Each row of a before or after table is a point. The points were changed in one or more steps. Then noise was added and the rows were shuffled. The steps act on columns, c1 being the first. What was done? A step turns or swaps two columns, mirrors them in a line or flattens them onto one, adds a multiple of one to another, or multiplies or shifts one. Angles are multiples of 10 degrees, from the lower column toward the higher: turns from -170 to 170, lines from 10 to 170 but not 90. Use the fewest steps. Two steps may share a column if one is a turn and the other turns, adds or multiplies; they go together, in the order done. Otherwise the lowest column goes first.

Before:
[[ 0.25 -0.65 -0.35]
 [-0.17  0.23  0.04]
 [-0.14  0.00 -0.51]
 [-0.43 -0.22  0.30]
 [ 0.06  0.14 -0.54]
 [-0.47 -0.74  0.13]
 [-0.63  0.00 -0.24]
 [-0.04  0.35 -0.18]
 [ 0.39  0.11 -0.29]
 [-0.77 -0.01 -0.03]]
After:
[[ 0.74  0.20 -0.13]
 [ 0.33 -0.38  0.05]
 [ 0.32 -0.27  0.31]
 [-0.20  0.45  0.29]
 [-0.15 -0.09  0.11]
 [-0.08 -0.33  0.11]
 [ 0.27 -0.32 -0.31]
 [ 0.02 -0.08  0.70]
 [ 0.21  0.72  0.37]
 [-0.17  0.12  0.77]]
Steps: turn c1 and c3 by -110 degrees; turn c1 and c2 by 140 degrees

Before:
[[-0.16 -0.12 -0.09 -0.37]
 [-0.04  0.16  0.37  0.23]
 [-0.26 -0.16  0.65  0.34]
 [-0.33  0.08  0.29 -0.40]
 [ 0.31  0.23  0.14  0.09]
 [-0.15 -0.02  0.26 -0.54]
 [ 0.17  0.34 -0.14  0.30]
 [-0.16 -0.18  0.10 -0.34]
 [ 0.02  0.36  0.00  0.41]
 [-0.52  0.02  0.00 -0.17]
 [-0.19 -0.23  0.01 -0.24]]
After, 11 rows:
[[ 0.10  0.69 -0.07  0.35]
 [-0.63 -0.33  0.68  0.37]
 [-0.40 -0.36  0.07 -0.35]
 [-1.28  0.02 -0.10 -0.15]
 [ 0.42  0.65 -0.14  0.29]
 [-0.47 -0.49  0.03 -0.26]
 [-0.15  0.31  0.34  0.22]
 [-0.79  0.22  0.35 -0.44]
 [ 0.81  0.54  0.15  0.04]
 [-0.43 -0.24 -0.13 -0.37]
 [-0.35 -0.06  0.26 -0.55]]
Steps: multiply c1 by 2.5; multiply c2 by 2

Before:
[[ 0.08 -0.55 -0.07 -0.29  0.25  0.26]
 [-0.34  0.03  0.00  0.44  0.50 -0.45]
 [ 0.20 -0.15 -0.42  0.05 -0.72 -0.22]
 [-0.02  0.34 -0.06 -0.34  0.95  0.02]
 [ 0.13 -0.09 -0.10 -0.25 -0.07  0.05]
 [-0.33  0.43  0.25 -0.72  0.18 -0.26]
 [-0.05  0.86  0.56 -0.10  0.38 -0.01]
 [-0.24 -0.37 -0.33 -0.56  0.53  0.20]
 [-0.21 -0.11 -0.38 -0.51  0.03 -0.65]
 [-0.06  0.28  0.02 -0.14  0.08  0.58]
 [ 0.16 -0.18  0.05 -0.51  0.03 -0.08]]
After (11 x 6):
[[ 0.43  0.38 -0.08 -0.26  0.17  0.35]
 [-0.27 -0.18 -0.06 -0.31  0.87  0.35]
 [-0.04  0.24 -0.10 -0.21 -0.08  0.03]
 [ 0.27 -0.26 -0.39 -0.33  0.22 -0.61]
 [ 0.51 -0.16 -0.34 -0.40  0.41  0.38]
 [-0.10 -0.66  0.25 -0.84  0.27 -0.20]
 [ 0.25 -0.47 -0.01  0.43  0.62 -0.26]
 [-0.21 -0.22  0.02 -0.14 -0.13  0.57]
 [ 0.03  0.31  0.05 -0.53  0.06 -0.06]
 [-0.02  0.36 -0.42  0.26 -0.59 -0.45]
 [-0.71 -0.51  0.54 -0.38  0.35  0.12]]
Steps: multiply c1 by 1.6; turn c1 and c2 by 120 degrees; add -0.5 times c3 to c4; turn c5 and c6 by 20 degrees

Before:
[[-0.51  0.26 -0.26 -0.01 -0.22 -0.31 -0.46  0.17]
 [ 0.09  0.43 -0.73  0.55 -0.37  0.05  0.31 -0.45]
 [-0.08 -0.26 -0.69  0.19  0.59 -0.47 -0.51  0.39]
 [-0.81 -0.15  0.02  0.22 -0.31 -0.07 -0.16 -0.52]
 [-0.97 -0.05  0.05  0.27  0.38  0.58  0.34  0.56]
 [ 0.06 -0.02 -0.68 -0.16 -0.02  0.62 -0.06  0.34]
 [-0.03  0.24  0.05  0.79 -0.19 -0.16 -0.32  0.17]
 [ 0.03 -0.12 -0.10  0.15  0.20  0.24  0.41  0.27]]
After:
[[ 0.00 -0.10 -0.11  0.16  0.20  0.23  0.22 -0.25]
 [-0.08  0.42 -0.75  0.56 -0.33  0.04  0.13 -0.96]
 [ 0.09 -0.26 -0.67  0.21  0.56 -0.47 -0.70 -0.10]
 [-0.02 -0.02 -0.68 -0.18  0.01  0.60 -0.25 -0.13]
 [ 0.02 -0.06  0.03  0.27  0.19  0.56  0.14  0.04]
 [-0.04  0.25  0.05  0.79 -0.20 -0.16 -0.54 -0.33]
 [-0.07 -0.17  0.01  0.22 -0.43 -0.06 -0.33 -1.03]
 [-0.05  0.27 -0.25 -0.01 -0.31 -0.30 -0.64 -0.30]]
Steps: flatten c1 and c5 onto the line at 80 degrees; shift c7 by -0.20; shift c8 by -0.50

Before (14 x 11):
[[ 0.32 -0.02  0.42  0.68 -0.07  0.65  0.52 -0.04 -0.44 -0.13  0.56]
 [ 0.47 -0.13 -0.25  0.09 -0.42  0.45  0.62 -0.17  0.33  0.03  0.69]
 [ 0.17 -0.17  0.36  0.18  0.07 -0.53  0.02  0.08 -0.35 -0.37 -0.04]
 [ 0.53 -0.37 -0.46 -0.36  0.47  0.33  0.33  0.24 -0.25  0.36  0.08]
 [-0.45  0.36  0.31  0.51 -0.11  0.44 -0.04 -0.43  0.19 -0.51 -0.45]
 [ 0.11 -0.46 -0.50  0.27 -0.33  0.26  0.11 -0.16 -0.67  0.07  0.13]
 [-0.46 -0.44  0.47  0.37  0.34 -0.27  0.52 -0.29  0.44  0.40  0.10]
 [-0.17 -0.16 -0.06 -0.07  0.63 -0.16  0.42  0.10 -0.68  0.46  0.05]
 [ 0.36  0.33 -0.47 -0.05 -0.05 -0.09 -0.59  0.09  0.05  0.23  0.15]
 [-0.29 -0.58  0.26 -0.46  0.37 -0.08 -0.21  0.47  0.21  0.18  0.24]
 [-0.14  0.41  0.07  0.36  0.73  0.25  0.58  0.16  0.09 -0.26  0.00]
 [ 0.20 -0.57 -0.20  0.66 -0.36 -0.31 -0.55 -0.26  0.30  0.46  0.22]
 [ 0.39  0.31  0.39 -0.33  0.36 -0.39 -0.20  0.08 -0.07 -0.15 -0.23]
 [-0.08  0.24  0.19  0.63 -0.27  0.45 -0.13  0.77  0.12  0.37 -0.05]]
After:
[[ 0.41  0.01  0.60 -0.37 -0.12  0.30  0.32 -0.50 -0.16  0.63 -0.31]
 [-0.29  0.64 -0.05  0.42 -0.42  0.51 -0.22 -0.04  0.32  0.37  0.37]
 [-0.62 -0.07 -0.45  0.51 -0.25 -0.03  0.49  0.39  0.15 -0.79 -0.07]
 [-0.05  0.64  0.18 -0.44  0.11 -0.15 -0.05 -0.54  0.20  0.27  0.40]
 [ 0.10  0.42 -0.15  0.18  0.01  0.00 -0.54 -0.13 -0.20 -0.44 -0.12]
 [ 0.86 -0.08  0.28  0.10  0.19  0.61  0.47  0.39  0.24  0.18  0.26]
 [-0.10  0.09  0.16 -0.10 -0.37  0.38 -0.17 -0.52 -0.44  0.55  0.11]
 [ 0.61  0.30 -0.31  0.68  0.04  0.53  0.63  0.09 -0.28 -0.26  0.23]
 [-0.07 -0.22 -0.32  0.35 -0.32  0.58  0.24 -0.66  0.02 -0.40  0.15]
 [ 0.31  0.33  0.52  0.68  0.01 -0.53 -0.28  0.47  0.19  0.73  0.03]
 [ 0.41 -0.56  0.13 -0.09  0.15 -0.57 -0.06  0.05  0.06  0.28 -0.14]
 [ 0.06 -0.01  0.65  0.22  0.10  0.08  0.27  0.36 -0.48  0.39  0.03]
 [ 0.17  0.04 -0.45 -0.32 -0.16 -0.21 -0.42 -0.27 -0.06 -0.42 -0.47]
 [-0.08 -0.05 -0.31  0.61  0.77 -0.14  0.43 -0.27  0.06  0.21  0.00]]
Steps: turn c1 and c11 by -40 degrees; turn c2 and c3 by -140 degrees; add 0.5 times c3 to c10; turn c5 and c8 by -130 degrees; swap c6 and c7; multiply c9 by 0.7

Before (9 x 12):
[[-0.33 -0.08 -0.19  0.53 -0.10 -0.21 -0.05 -0.19  0.35 -0.28  0.20  0.08]
 [ 0.29 -0.07 -0.05  0.15  0.09  0.46  0.53 -0.03 -0.23 -0.17 -0.29 -0.16]
 [-0.64 -0.05 -0.07  0.42  0.02  0.05 -0.19  0.01  0.25  0.12  0.35  0.55]
 [ 0.19  0.24  0.28 -0.42  0.14 -0.21 -0.02 -0.36  0.47  0.05  0.44 -0.31]
 [-0.20 -0.32  0.07  0.52 -0.01 -0.18 -0.28 -0.30 -0.05 -0.10  0.06  0.59]
 [ 0.01  0.22 -0.10  0.34 -0.12 -0.08  0.72  0.18 -0.65 -0.06 -0.05 -0.25]
 [-0.03  0.31 -0.07  0.19 -0.09  0.27  0.34  0.09 -0.60 -0.15 -0.66 -0.32]
 [ 0.22  0.23 -0.03 -0.33  0.41 -0.57  0.03  0.14  0.44 -0.37  0.41 -0.02]
 [-0.35 -0.42  0.19  0.34 -0.22 -0.18 -0.24  0.13  0.37  0.07  0.13  0.28]]
After:
[[-0.37  0.11 -0.06 -0.37 -0.42  0.02 -0.11 -0.26 -0.01 -0.15  0.33  0.70]
 [ 0.18 -0.13  0.02  0.33  0.25 -0.02  0.46  0.18 -0.67 -0.12 -0.57  0.23]
 [-0.51 -0.36  0.06 -0.38 -0.33 -0.06  0.47 -0.07  0.29  0.08  0.92  0.58]
 [ 0.23 -0.07 -0.27  0.16  0.28 -0.15  0.83 -0.39  0.44 -0.14  0.99 -0.51]
 [ 0.15  0.26  0.06  0.21  0.28  0.36 -0.12 -0.02 -0.19  0.32 -1.01  0.05]
 [ 0.15 -0.28  0.10  0.32  0.27  0.22 -1.02  0.11 -0.59  0.20 -1.72  0.07]
 [-0.32 -0.15  0.22  0.12  0.01  0.15  0.36 -0.17  0.36 -0.34  0.49  0.52]
 [ 0.29 -0.01  0.04 -0.08  0.35  0.01  0.79  0.13  0.43 -0.68  0.96 -0.28]
 [-0.55  0.05 -0.15 -0.17 -0.36 -0.19  0.06  0.12  0.38 -0.15  0.44  0.39]]
Steps: mirror c1 and c2 in the line at 20 degrees; multiply c3 by -1; turn c4 and c12 by 70 degrees; add 1 times c4 to c5; turn c6 and c10 by 60 degrees; multiply c11 by 3; turn c7 and c11 by -40 degrees
